Each row is a point. The window is the flat piece filled in between its corners: a triangle in 3 columns, a solid with four corners in 4, and so on. A path goes straight from each point to the next, and from the last back to the first. List the points from which the path goes on through the window.

Window:
22 -41 5 26

-23 40 -49 -28

-19 -21 19 18

-32 44 -68 7
Path:
(1): 8 23 -5 -10
(2): -18 -8 -39 2
(3): -30 -7 -52 -4
(4): 2 42 -7 -15
(5): -9 22 -11 52
(6): -16 -15 -30 4
(7): 0 -41 -16 20
(8): 13 -9 17 39
Through the window after points: 1, 3

Window (6 x 6):
63 23 -30 14 -8 22

-32 -8 31 42 -25 5

44 -11 -16 0 54 4

-2 37 -13 14 21 16

-2 -3 65 -23 -23 -27

-37 38 -19 6 -43 -45
Path:
(1): -23 44 9 38 -10 -77
(2): -6 5 -5 -7 9 20
(3): 31 -8 0 -6 -14 16
(4): 38 50 0 23 20 -27
(5): 7 35 1 22 -4 -6
(6): -7 17 4 -12 -2 15
(7): -21 3 6 -9 -40 -5
(8): -22 25 46 37 -23 -24
(9): 38 7 -11 6 34 -18
(10): 31 -8 -25 -37 42 34
(11): -58 -8 32 -42 14 21
(12): -2 -6 23 39 -8 -20
Through the window after points: 3

Window, 6 rows:
-12 9 -17 -26 14 0

1 -13 52 65 8 -54

-30 -46 15 33 -20 13

31 41 -17 -36 0 81

-49 4 27 22 11 1

-35 -9 45 -15 -10 -23
Path:
(1): 6 -15 41 22 49 -27
(2): -13 -3 4 56 -31 -16
(3): -11 22 19 -17 -22 18
(4): 8 -23 13 -10 45 19
(5): 8 -15 3 4 26 18
(6): -27 -5 13 3 -38 -2
(7): -24 4 19 33 -17 4
(8): -20 -56 13 13 5 5
Through the window after points: 3, 7

Window, 8 rows:
85 5 -10 -8 12 -1 47 13

6 -16 36 10 -41 -29 30 36

-55 32 -51 5 -12 -8 -21 -11

-72 -9 -7 1 54 37 -13 24

26 8 37 -22 -5 18 22 -21

-5 -24 -30 -55 -18 27 51 -50

80 -27 17 33 9 1 -5 17

9 -1 -24 -26 42 -16 -26 -5
Path:
(1): -2 13 -11 -18 11 -1 -21 20
(2): -22 -4 13 -30 -63 36 14 52
(3): 8 1 -10 17 27 -36 12 -28
(4): 24 -2 -27 35 14 -22 26 -46
(5): 24 -21 6 -31 -7 13 13 53
(6): 12 -14 11 -15 -6 8 -16 26
(7): -12 -3 -1 16 28 -8 17 -46
(8): 22 -6 20 32 23 -27 45 1
(9): 40 -16 -3 -11 -5 29 -18 2
(10): 12 13 -13 -42 -22 25 12 14
(11): 23 -37 -5 7 19 -14 60 -48
(12): -10 -17 -19 1 32 -5 4 -17
Through the window after points: 2, 8, 10, 12

Window (8 x 8):
-21 99 1 -18 -16 0 11 -30

1 7 -32 31 21 53 -47 20

4 46 -12 4 14 -35 -18 35

-28 -4 11 16 -18 -19 22 26

8 -53 -49 -33 11 44 20 15

14 3 -4 18 37 -49 2 -37

3 -19 -14 -47 21 12 -23 -14

44 -2 22 86 -25 6 -10 18
Path:
(1): 15 -8 -34 22 -16 14 -19 11
(2): -5 -11 -18 59 -20 -13 -25 -2
(3): 43 12 20 33 -4 18 10 23
(4): -12 53 21 5 18 3 -3 -13
(5): -8 24 -34 2 -37 -37 1 14
(6): 2 23 -36 4 -20 -10 4 -26
(7): -16 8 42 -49 40 5 12 39
(8): 9 -21 17 -2 49 8 -12 60
(9): 4 0 -35 8 -24 -16 -17 -33
(10): -2 2 -24 16 9 -3 -30 -6
(11): 8 3 -4 10 27 10 5 4
(12): 21 29 78 65 33 2 -10 16
Through the window after points: 2, 10, 12

Window, 9 rows:
33 10 13 25 57 -49 9 -34 10

-27 -37 -37 -2 53 -15 12 -5 -7

-18 20 -10 -7 -30 19 3 25 28

18 72 -45 -21 14 -35 28 -7 -2

16 33 -46 33 -63 -16 57 -17 40

-22 0 8 1 -45 15 -27 4 -23

-24 -32 -2 -51 18 -28 -61 19 -12

24 9 56 -21 -18 1 -3 -64 5

38 13 8 -7 3 -45 52 31 -8
Path:
(1): 40 20 -35 -10 14 -6 -42 -13 4
(2): -32 -3 1 -23 26 -53 69 16 2
(3): -19 29 -17 -8 23 -33 0 6 2
(4): 24 8 -35 -21 -3 -6 15 -15 -12
(5): 40 23 -32 6 -6 0 -7 2 20
(6): -37 10 -30 -1 -5 -47 53 -1 -3
(7): -1 31 15 -16 11 -38 24 -27 7
(8): 49 -5 -45 4 7 6 -16 25 -13
(9): 64 17 -6 -9 -5 9 -20 -7 -24
(10): -33 34 21 -9 -7 -50 40 -15 38
(11): -22 18 11 6 -10 -42 15 -10 27
(12): 14 6 -17 -14 -6 40 -6 14 2
Through the window after points: 3, 7, 11

Window (11 x 11):
-9 -3 -24 9 -14 28 -42 23 22 22 49

-36 -1 -32 8 7 61 -13 5 4 -11 38

-22 -5 4 -31 14 43 2 9 63 9 72

-20 -4 -21 -44 -5 65 -41 25 11 -9 59

2 22 -13 -9 -20 -21 -12 -15 -1 -23 -12

37 0 -43 12 16 -36 -6 5 -55 -19 -16

-1 -15 13 -13 8 10 -19 28 75 -23 -7

-66 -23 19 -51 10 -37 10 25 71 -8 -22

-13 -1 31 -35 0 2 11 31 56 19 -37

33 -39 4 17 -20 4 -19 -10 -21 -6 5

38 -33 -27 0 7 -5 -27 -33 10 17 -24
Path:
(1): -26 -4 25 -13 26 4 -47 1 29 8 51
(2): 8 -18 -21 -16 -5 23 -3 9 41 -4 0
(3): -10 -43 -33 4 -18 24 0 25 11 -25 14
(4): 24 3 18 -19 0 13 -42 -13 -8 13 22
(5): -21 15 16 29 6 15 -29 -6 11 -13 10
(6): 35 -66 -51 -62 -26 8 -6 36 40 29 29
(7): -8 2 -55 -19 -31 16 -5 7 36 16 -11
(8): -4 -12 42 5 53 7 -34 22 -13 -23 47
(9): 9 -21 -8 3 24 -2 -31 -23 -20 12 -14
(10): 32 1 -48 -20 -35 -1 11 28 51 -25 13
(11): 2 -3 -19 -11 -19 24 0 4 10 -9 18
(12): 7 -9 0 1 31 3 -64 8 17 -1 16
(13): -65 19 -5 26 39 1 -24 -11 -6 23 34
(14): 36 -33 -17 -53 -38 69 12 36 61 -33 6
(15): 33 -32 -42 -7 -31 -22 20 30 15 -31 16
(16): -40 18 4 -5 47 17 -35 -12 -11 10 -9
Through the window after points: 1, 3, 5, 9, 13, 15

Window:
-30 33 12 -17 4 39 24 24 10 22 49

-19 0 4 14 10 -4 -33 8 -42 -34 -7

-33 -28 -20 -19 -8 12 24 -11 -40 54 -38

-27 -48 6 56 -9 -3 -61 23 4 -46 -19

0 -3 37 -2 14 -26 -15 -30 5 -16 31

29 -1 -4 9 49 26 7 -14 21 -10 -12

-1 17 36 12 -25 10 33 2 27 -22 -53

-35 19 11 6 40 8 11 -20 12 -1 -31

13 35 73 15 -79 50 16 -62 31 16 -63

27 -25 48 56 20 10 -6 -18 -24 36 15

-11 16 -16 42 1 18 25 -11 22 -31 -9
Path:
(1): -10 12 -15 49 1 -7 -17 8 29 3 -26
(2): 18 47 18 41 -7 -5 -18 -10 -2 61 -22
(3): -13 -15 45 -1 -32 54 30 -40 24 -48 -29
(4): -9 -22 24 -20 13 48 19 -37 -9 -40 -7
(5): -19 43 17 20 -21 3 4 -1 30 18 -32
(6): 7 8 -6 10 12 -13 -18 -16 2 8 -12
(7): -34 -6 42 9 10 14 9 -12 6 -20 1
(8): -3 4 24 7 13 45 52 -38 -11 -37 9
Through the window after points: 2, 6, 8

Window, 12 rows:
-8 17 27 30 -85 -1 -14 -37 1 35 44 -9

16 21 -84 -37 -9 67 29 -29 27 -18 -11 34

-57 32 -1 -69 48 -2 47 22 14 80 -28 51

-3 -5 1 -10 -22 26 -3 11 1 -49 -13 6

36 -33 -30 17 -23 -25 10 27 29 -31 -13 9

-20 -17 -12 -10 -9 6 -8 -31 27 21 -41 45

17 -18 20 31 6 11 -2 -10 12 8 -21 -4

-5 -10 -49 46 -40 24 -27 56 27 -30 -9 -7

19 16 1 -2 3 27 -12 38 -49 7 -49 67

31 -33 28 -6 -36 22 -19 10 9 23 -20 14

-7 -44 -39 -15 7 11 -2 -12 -1 6 -6 6

37 17 -31 -33 -38 -25 7 7 -3 -10 -51 -48
Path:
(1): 5 4 -7 -10 8 37 -34 0 37 5 -8 35
(2): 20 -8 -26 -2 11 -12 -43 14 14 10 -24 36
(3): -31 -23 7 -37 -23 48 66 -8 -16 24 -12 -4
(4): -21 -3 4 0 -34 8 16 -5 -3 21 -8 -2
(5): 0 18 2 -8 -24 2 -7 -4 15 20 10 23
(6): 27 23 -6 -36 3 -24 -62 -21 29 -29 -41 15
(7): -5 -2 -28 1 -14 25 27 15 -9 9 -18 19
(8): 19 -51 -23 2 -53 -15 48 70 0 -14 -36 10
(9): 6 30 -11 0 30 12 -41 -38 28 9 -2 28
(10): 34 -3 -4 -4 -9 -3 -16 7 25 -3 -12 28
(11): -4 -30 -28 19 -29 -3 17 9 9 -10 -22 2
(12): -6 -25 -52 -14 -51 -5 59 -36 -13 8 -48 12
Through the window after points: 2, 4, 8, 10, 12
